Each row of a before or after table is a point. The points were changed in one or more steps. Then noise was added and the rows were shuffled. The steps act on how far a point lies along the listed directions, d1 being the first. Write out the steps. A step turns or swaps two directions, mirrors them in a line or flattens them onto one, adds a multiple of one to another, or multiplies one. Angles are multiples of 10 degrees, from the lower direction toward the higher: turns from -170 to 170, lines from 10 to 170 but not 90. Use the fewest steps. Two steps may share a direction if one is a turn and the other turns, adds or multiplies; they go together, in the order done. Otherwise the lowest direction goes first.

Directions:
(1): | -.35 | -.54 |  .26 |
(2): | -.59 |  .27 | -.23 |
(3): | -.08 |  .34 |  .60 |
Before (10 x 3):
|  .07 |  .94 |  .54 |
|  .03 |  .14 |  .45 |
| -.19 | -.35 | -.13 |
|  .48 |  .25 | -.30 |
|  .23 |  .00 |  .29 |
| -.26 | -.43 |  .54 |
| -.09 |  .30 |  .43 |
| -.07 |  .86 |  .26 |
| -.01 |  .64 | -.18 |
|  .24 | -.42 | -.28 |
After:
|  .55 |  .28 |  .00 |
| -.34 | -.28 | -.52 |
| -.13 | -.38 |  .27 |
|  .35 | -.25 | -.46 |
| -.36 | -.37 |  .14 |
| -.09 |  .05 |  .75 |
|  .06 |  .41 |  .13 |
| -.64 | -.60 | -.33 |
| -.51 | -.90 | -.15 |
|  .17 | -.33 |  .19 |
Steps: swap d1 and d3; multiply d2 by 1.3

Directions:
(1): | -.04 | -.37 | -.81 | -.25 | -.13 | -.33 |  .13 |  .34 |  .51 |
(2): | -.09 |  .22 | -.37 | -.30 |  .71 |  .62 | -.40 | -.08 |  .16 |
(3): |  .52 | -.18 | -.32 |  .09 | -.59 |  .75 |  .06 | -.03 | -.22 |
(4): |  .22 | -.76 | -.04 |  .20 |  .24 | -.19 | -.29 | -.73 |  .00 |
(5): |  .13 | -.10 |  .50 |  .23 | -.14 |  .26 | -.21 |  .15 |  .94 |
(6): |  .11 | -.50 |  .37 | -.44 |  .39 |  .26 |  .72 |  .19 | -.04 |
Before, 11 rows:
| -.07 |  .14 |  .09 | -.08 |  .21 | -.13 |  .00 |  .00 |  .01 |
|  .17 | -.16 | -.14 |  .11 | -.24 | -.01 |  .13 |  .09 |  .17 |
| -.06 | -.17 | -.08 | -.04 | -.06 | -.33 | -.03 | -.03 |  .20 |
| -.12 | -.08 | -.05 | -.07 | -.07 | -.16 | -.01 |  .13 |  .20 |
| -.03 | -.09 |  .02 | -.13 |  .11 | -.11 |  .10 |  .16 |  .19 |
| -.07 |  .26 |  .29 |  .19 |  .18 | -.12 |  .00 | -.01 | -.23 |
|  .10 | -.12 |  .08 |  .07 | -.13 |  .03 |  .12 |  .11 |  .05 |
| -.05 | -.27 | -.12 | -.19 |  .38 | -.13 |  .03 | -.15 |  .27 |
|  .08 | -.26 | -.15 | -.19 | -.17 |  .02 |  .22 |  .08 | -.11 |
| -.11 | -.27 |  .13 | -.11 |  .28 | -.09 |  .20 |  .07 |  .22 |
| -.08 |  .12 |  .16 |  .09 |  .10 | -.21 |  .20 | -.03 | -.31 |
After, 11 rows:
|  .17 | -.52 | -.62 | -.28 | -.29 | -.02 |  .28 |  .10 | -.09 |
| -.19 | -.27 | -.37 | -.18 | -.05 | -.41 |  .03 |  .23 |  .45 |
|  .30 | -.50 | -.58 |  .05 | -.37 | -.04 |  .16 |  .10 |  .35 |
| -.13 | -.18 | -.27 | -.25 |  .16 | -.36 |  .16 |  .27 |  .29 |
| -.14 |  .52 |  .94 |  .36 |  .40 | -.06 | -.12 | -.29 | -.51 |
| -.13 | -.44 | -.42 | -.15 |  .00 | -.65 | -.02 |  .05 |  .53 |
| -.26 | -.24 | -.49 | -.41 |  .42 | -.47 |  .17 |  .14 |  .44 |
|  .18 | -.26 | -.04 |  .07 | -.16 |  .05 |  .11 |  .01 |  .00 |
| -.27 | -.29 | -.12 | -.27 |  .42 | -.42 |  .27 |  .14 |  .19 |
| -.12 |  .17 |  .51 |  .20 |  .31 | -.25 |  .09 | -.28 | -.52 |
| -.20 |  .29 |  .25 | -.08 |  .34 | -.25 |  .00 |  .01 | -.02 |
Steps: multiply d1 by 3; add -1 times d2 to d4; multiply d3 by 2; add -0.7 times d6 to d5

Directions:
(1): | -.12 | -.20 | -.37 | -.08 |  .35 |  .60 |  .28 |  .52 |  .27 | -.56 | -.11 |  .12 | -.55 |  .15 |  .62 | -.21 |  .01 | -.14 |
(2): |  .87 | -.11 |  .48 | -.49 |  .35 |  .21 | -.31 |  .25 |  .17 | -.01 |  .56 | -.04 | -.26 | -.29 | -.30 | -.11 | -.17 | -.15 |
(3): | -.19 | -.26 |  .55 |  .15 |  .20 |  .28 | -.07 |  .26 |  .13 |  .18 | -.41 |  .11 | -.12 |  .04 | -.03 |  .94 | -.51 |  .43 |
Before, 10 rows:
| -.07 | -.07 |  .07 |  .01 |  .09 |  .09 | -.04 |  .13 |  .09 | -.04 | -.03 |  .06 | -.09 |  .02 |  .05 |  .14 | -.12 |  .03 |
|  .22 |  .02 |  .10 | -.14 |  .01 | -.11 | -.09 | -.05 |  .07 |  .09 |  .21 |  .00 |  .06 | -.10 | -.20 | -.06 |  .03 | -.04 |
|  .25 |  .02 |  .23 | -.15 |  .07 | -.01 | -.14 |  .02 | -.01 |  .02 |  .10 | -.02 |  .01 | -.11 | -.19 |  .03 | -.07 |  .07 |
|  .01 |  .01 |  .02 |  .00 | -.04 | -.13 |  .03 | -.07 | -.04 |  .01 |  .03 |  .01 |  .11 | -.01 | -.07 |  .00 |  .00 | -.01 |
|  .00 |  .03 |  .13 |  .08 | -.06 | -.07 | -.09 | -.07 | -.04 |  .13 | -.01 |  .00 |  .12 | -.09 | -.13 |  .12 | -.06 |  .07 |
| -.05 |  .01 | -.16 | -.01 |  .03 |  .05 |  .03 |  .05 |  .08 | -.06 |  .02 |  .04 | -.08 |  .03 |  .16 | -.11 |  .12 | -.09 |
| -.02 | -.01 | -.10 | -.01 |  .02 |  .09 |  .06 |  .04 |  .07 | -.15 |  .00 |  .02 | -.08 |  .00 |  .11 | -.09 | -.01 | -.05 |
| -.02 |  .04 |  .02 |  .01 | -.02 | -.08 | -.04 | -.13 | -.01 |  .10 |  .01 | -.02 |  .08 |  .00 | -.05 |  .01 |  .02 |  .04 |
| -.14 |  .00 |  .31 |  .10 | -.09 | -.10 | -.08 | -.08 | -.03 |  .18 | -.14 |  .02 |  .22 |  .04 | -.15 |  .44 | -.17 |  .22 |
| -.07 | -.02 |  .05 |  .01 | -.01 | -.15 | -.02 | -.12 | -.03 |  .01 | -.02 | -.02 |  .05 |  .02 | -.06 |  .02 | -.06 | -.01 |
After, 10 rows:
| -.18 | -.03 | -.08 |  .04 |  .09 |  .17 |  .10 |  .16 |  .06 | -.20 | -.21 |  .06 | -.12 |  .09 |  .18 |  .07 | -.03 |  .12 |
| -.05 | -.12 |  .29 |  .01 |  .15 |  .13 | -.10 |  .18 |  .12 |  .06 | -.09 |  .08 | -.10 | -.01 | -.02 |  .41 | -.27 |  .14 |
|  .18 |  .03 |  .01 | -.10 |  .00 | -.01 | -.04 | -.03 |  .05 | -.07 |  .15 | -.02 | -.01 | -.08 | -.05 | -.16 |  .00 | -.08 |
| -.08 |  .03 | -.10 |  .03 | -.06 | -.11 |  .08 | -.06 | -.03 | -.04 | -.01 |  .03 |  .08 |  .04 |  .02 | -.06 |  .05 | -.04 |
| -.12 |  .03 | -.07 |  .05 | -.03 | -.05 |  .02 | -.10 | -.01 |  .05 | -.04 | -.01 |  .05 |  .04 |  .04 | -.02 |  .05 |  .03 |
| -.14 | -.03 |  .00 |  .05 | -.01 | -.11 |  .01 | -.10 | -.02 | -.04 | -.06 | -.01 |  .02 |  .05 |  .00 |  .02 | -.05 |  .00 |
|  .20 |  .08 | -.06 | -.12 | -.01 | -.08 | -.08 | -.06 |  .04 |  .03 |  .24 | -.03 |  .00 | -.07 | -.03 | -.24 |  .17 | -.17 |
| -.44 | -.17 |  .44 |  .27 |  .02 |  .14 |  .00 |  .12 |  .06 |  .17 | -.51 |  .10 |  .10 |  .15 |  .02 |  .93 | -.41 |  .46 |
| -.24 | -.03 |  .03 |  .18 | -.04 |  .05 |  .02 |  .03 |  .00 |  .05 | -.21 |  .05 |  .03 |  .02 |  .06 |  .23 | -.11 |  .13 |
| -.15 |  .01 | -.32 |  .00 | -.01 |  .01 |  .16 |  .02 |  .09 | -.15 |  .00 |  .05 | -.04 |  .07 |  .17 | -.23 |  .17 | -.10 |
Steps: swap d1 and d2; multiply d3 by 2.5

Directions:
(1): | -.52 |  .75 |  .21 | -.46 |  .12 |  .28 | -.45 | -.41 |  .19 | -.24 |  .39 | -.20 | -.06 |  .10 | -.08 |  .29 |  .06 |  .32 | -.47 |  .63 | -.66 |  .24 |  .57 |  .34 | -.53 | -.13 | -.29 | -.74 |  .68 | -.19 | -.11 |  .35 | -.23 |  .05 |  .49 |  .88 |  .17 | -.44 | -.40 |  .00 | -.30 | -.19 | -.62 |  .53 |  .20 |  .12 |  .10 | -.42 |
(2): | -.35 |  .01 | -.56 |  .36 | -.53 | -.33 |  .28 | -.37 | -.18 | -.01 | -.19 |  .31 |  .29 |  .15 | -.04 | -.41 |  .22 |  .25 |  .74 |  .32 | -.03 | -.26 | -.60 |  .19 | -.09 | -.81 |  .08 | -.31 |  .37 |  .61 |  .12 | -.73 |  .38 | -.18 |  .06 | -.43 |  .22 | -.77 | -.32 |  .80 | -.03 | -.33 | -.88 | -.36 |  .00 |  .27 |  .16 | -.30 |
Before:
|  .15 | -.11 | -.02 |  .03 | -.02 | -.16 |  .11 |  .12 | -.09 |  .15 |  .05 |  .01 | -.07 | -.10 |  .11 | -.11 |  .04 | -.04 |  .15 | -.15 |  .10 |  .13 | -.07 | -.09 | -.01 |  .09 |  .07 |  .19 |  .01 |  .10 |  .01 |  .00 |  .02 |  .05 |  .07 | -.10 |  .06 |  .05 |  .18 | -.02 | -.02 | -.07 |  .14 | -.01 | -.02 | -.07 | -.12 |  .25 |
| -.35 |  .63 |  .38 | -.44 |  .24 |  .22 | -.49 | -.17 |  .10 | -.27 |  .38 | -.25 | -.06 |  .02 | -.11 |  .32 |  .07 |  .24 | -.50 |  .58 | -.66 |  .21 |  .62 |  .16 | -.54 |  .03 | -.26 | -.56 |  .64 | -.21 | -.07 |  .33 | -.25 |  .09 |  .45 |  .77 |  .01 | -.40 | -.19 |  .01 | -.22 | -.14 | -.37 |  .52 |  .37 |  .20 |  .16 | -.27 |
|  .21 | -.31 |  .28 |  .04 |  .04 |  .04 | -.05 |  .24 | -.02 |  .04 | -.16 | -.10 | -.14 | -.10 |  .09 |  .15 | -.11 | -.31 | -.04 | -.29 |  .23 |  .05 |  .11 | -.15 |  .16 |  .32 |  .18 |  .38 | -.39 | -.17 | -.05 |  .27 | -.20 |  .14 | -.19 | -.11 | -.07 |  .49 |  .24 | -.28 |  .11 |  .17 |  .44 | -.05 | -.10 | -.15 | -.11 |  .15 |
| -.20 |  .03 | -.05 |  .11 | -.12 | -.02 |  .05 | -.05 | -.10 | -.08 | -.16 | -.05 |  .13 | -.06 |  .04 | -.13 |  .09 |  .19 |  .16 |  .18 | -.08 | -.03 |  .12 |  .16 | -.12 | -.24 | -.07 | -.22 |  .18 |  .25 | -.24 | -.05 |  .08 | -.13 |  .18 |  .10 |  .11 | -.40 | -.14 |  .20 | -.13 | -.01 | -.23 | -.05 |  .03 |  .12 |  .15 | -.33 |
| -.13 |  .14 | -.07 |  .10 | -.04 | -.05 |  .01 | -.31 |  .00 | -.21 |  .06 | -.08 |  .03 | -.02 |  .19 | -.01 |  .12 |  .15 |  .10 |  .33 | -.14 | -.06 | -.01 |  .11 | -.08 | -.08 |  .10 | -.28 |  .28 |  .13 |  .02 | -.03 |  .08 | -.04 | -.06 |  .06 |  .04 | -.51 | -.29 |  .16 | -.01 | -.12 | -.28 | -.04 |  .02 | -.01 |  .06 | -.12 |
|  .34 | -.49 | -.02 |  .25 |  .01 | -.32 |  .06 |  .12 | -.10 |  .27 | -.13 |  .10 |  .07 | -.08 | -.09 | -.03 | -.13 | -.06 |  .08 | -.35 |  .32 | -.08 | -.14 | -.31 |  .28 |  .29 |  .19 |  .29 | -.38 | -.01 |  .06 | -.14 |  .11 | -.03 | -.28 | -.41 | -.16 |  .22 |  .25 | -.16 |  .17 |  .10 |  .35 | -.26 | -.12 | -.08 | -.08 |  .09 |
|  .19 | -.08 | -.01 |  .13 |  .08 | -.12 |  .09 |  .03 | -.08 |  .05 |  .04 |  .08 |  .10 |  .05 |  .02 | -.11 | -.01 | -.04 |  .05 |  .14 | -.13 | -.13 | -.17 | -.19 | -.01 | -.14 |  .15 | -.07 | -.09 |  .14 |  .05 | -.26 |  .03 |  .01 | -.14 | -.17 |  .06 |  .08 | -.07 |  .09 | -.03 | -.10 | -.11 | -.10 |  .14 |  .07 | -.09 |  .09 |
|  .29 | -.20 |  .06 |  .14 |  .17 | -.16 |  .06 |  .28 | -.03 |  .05 | -.15 | -.04 | -.07 | -.12 |  .13 |  .02 | -.02 | -.25 |  .08 | -.26 |  .08 |  .08 |  .00 | -.15 |  .32 |  .29 |  .08 |  .32 | -.30 | -.14 | -.19 |  .12 |  .16 |  .07 | -.29 | -.31 | -.08 |  .21 |  .21 | -.29 |  .26 |  .21 |  .46 | -.04 | -.18 | -.11 |  .00 |  .23 |
| -.44 |  .71 |  .26 | -.43 |  .16 |  .17 | -.41 | -.33 |  .11 | -.10 |  .29 | -.24 | -.14 |  .19 | -.10 |  .35 |  .11 |  .29 | -.45 |  .50 | -.67 |  .28 |  .55 |  .35 | -.27 | -.19 | -.35 | -.60 |  .54 | -.31 |  .07 |  .08 | -.21 |  .07 |  .45 |  .83 |  .03 | -.36 | -.37 |  .16 | -.22 | -.08 | -.57 |  .44 | -.01 |  .08 | -.02 | -.21 |
After, 9 rows:
| -.47 |  .55 |  .02 | -.16 | -.09 | -.01 | -.25 | -.34 |  .00 | -.23 |  .21 | -.02 |  .13 |  .08 | -.11 |  .04 |  .20 |  .33 |  .00 |  .68 | -.59 |  .02 |  .20 |  .23 | -.52 | -.44 | -.19 | -.66 |  .79 |  .15 |  .02 | -.12 |  .00 | -.03 |  .41 |  .40 |  .10 | -.80 | -.34 |  .48 | -.19 | -.31 | -.81 |  .22 |  .35 |  .34 |  .26 | -.41 |
|  .20 | -.03 |  .18 | -.01 |  .30 | -.01 | -.09 |  .24 |  .06 | -.02 | -.01 | -.14 | -.16 | -.11 |  .12 |  .17 | -.04 | -.20 | -.16 | -.17 | -.07 |  .19 |  .25 | -.11 |  .18 |  .41 | -.02 |  .21 | -.20 | -.30 | -.23 |  .33 |  .06 |  .11 | -.19 | -.01 | -.09 |  .23 |  .17 | -.43 |  .18 |  .21 |  .44 |  .17 | -.13 | -.14 |  .00 |  .18 |
| -.51 |  .58 | -.08 | -.14 | -.15 | -.08 | -.17 | -.44 | -.02 | -.07 |  .11 | -.05 |  .02 |  .29 | -.13 |  .06 |  .20 |  .38 |  .02 |  .54 | -.58 |  .09 |  .10 |  .41 | -.24 | -.62 | -.26 | -.64 |  .62 |  .09 |  .18 | -.39 |  .02 | -.05 |  .37 |  .43 |  .12 | -.67 | -.45 |  .62 | -.16 | -.24 | -.93 |  .12 | -.04 |  .19 |  .04 | -.31 |
|  .24 | -.13 |  .03 |  .12 |  .14 | -.08 |  .08 |  .10 | -.08 |  .04 |  .02 |  .08 |  .09 |  .04 |  .03 | -.11 | -.03 | -.09 |  .01 |  .11 | -.10 | -.14 | -.15 | -.22 |  .04 | -.05 |  .15 | -.01 | -.19 |  .07 |  .05 | -.20 |  .01 |  .02 | -.19 | -.16 |  .04 |  .14 |  .00 |  .05 | -.02 | -.07 |  .03 | -.11 |  .13 |  .03 | -.11 |  .13 |
| -.05 | -.03 | -.20 |  .22 | -.11 | -.13 |  .14 | -.26 | -.07 | -.16 | -.03 |  .00 |  .07 | -.02 |  .19 | -.12 |  .14 |  .09 |  .25 |  .23 |  .01 | -.16 | -.18 |  .04 |  .03 | -.12 |  .13 | -.16 |  .19 |  .20 |  .07 | -.17 |  .13 | -.06 | -.16 | -.18 |  .01 | -.50 | -.25 |  .19 |  .06 | -.09 | -.22 | -.17 |  .00 | -.01 |  .06 | -.09 |
|  .34 | -.35 |  .19 |  .08 |  .21 | -.17 | -.07 |  .15 | -.02 |  .23 | -.01 | -.02 | -.03 | -.13 | -.10 |  .13 | -.18 | -.07 | -.21 | -.32 |  .25 |  .01 |  .13 | -.31 |  .24 |  .50 |  .10 |  .25 | -.34 | -.23 |  .01 |  .16 | -.03 |  .01 | -.19 | -.14 | -.19 |  .37 |  .27 | -.38 |  .11 |  .17 |  .48 | -.09 | -.07 | -.13 | -.09 |  .09 |
| -.11 | -.14 | -.14 |  .21 | -.18 | -.12 |  .15 |  .03 | -.14 | -.04 | -.25 |  .01 |  .16 | -.08 |  .05 | -.22 |  .10 |  .13 |  .30 |  .05 |  .05 | -.09 | -.03 |  .10 |  .00 | -.21 | -.02 | -.10 |  .05 |  .30 | -.22 | -.15 |  .11 | -.15 |  .08 | -.10 |  .09 | -.34 | -.07 |  .23 | -.08 |  .02 | -.15 | -.18 |  .01 |  .11 |  .14 | -.29 |
|  .08 | -.08 |  .40 | -.15 |  .12 |  .20 | -.24 |  .13 |  .07 | -.02 | -.02 | -.21 | -.18 | -.07 |  .06 |  .30 | -.12 | -.25 | -.28 | -.10 |  .04 |  .16 |  .34 | -.07 | -.01 |  .37 |  .07 |  .18 | -.23 | -.29 | -.08 |  .46 | -.30 |  .17 | -.05 |  .22 | -.05 |  .42 |  .14 | -.38 |  .03 |  .16 |  .32 |  .15 | -.03 | -.14 | -.11 |  .08 |
|  .13 | -.07 |  .04 | -.04 |  .02 | -.10 |  .06 |  .13 | -.06 |  .14 |  .10 | -.08 | -.11 | -.10 |  .11 | -.05 |  .04 | -.06 |  .05 | -.16 |  .06 |  .18 |  .01 | -.05 | -.01 |  .14 |  .04 |  .18 |  .02 |  .03 | -.01 |  .08 | -.03 |  .08 |  .09 | -.01 |  .06 |  .11 |  .15 | -.11 | -.04 | -.04 |  .19 |  .07 | -.03 | -.07 | -.13 |  .24 |
Steps: turn d1 and d2 by 40 degrees
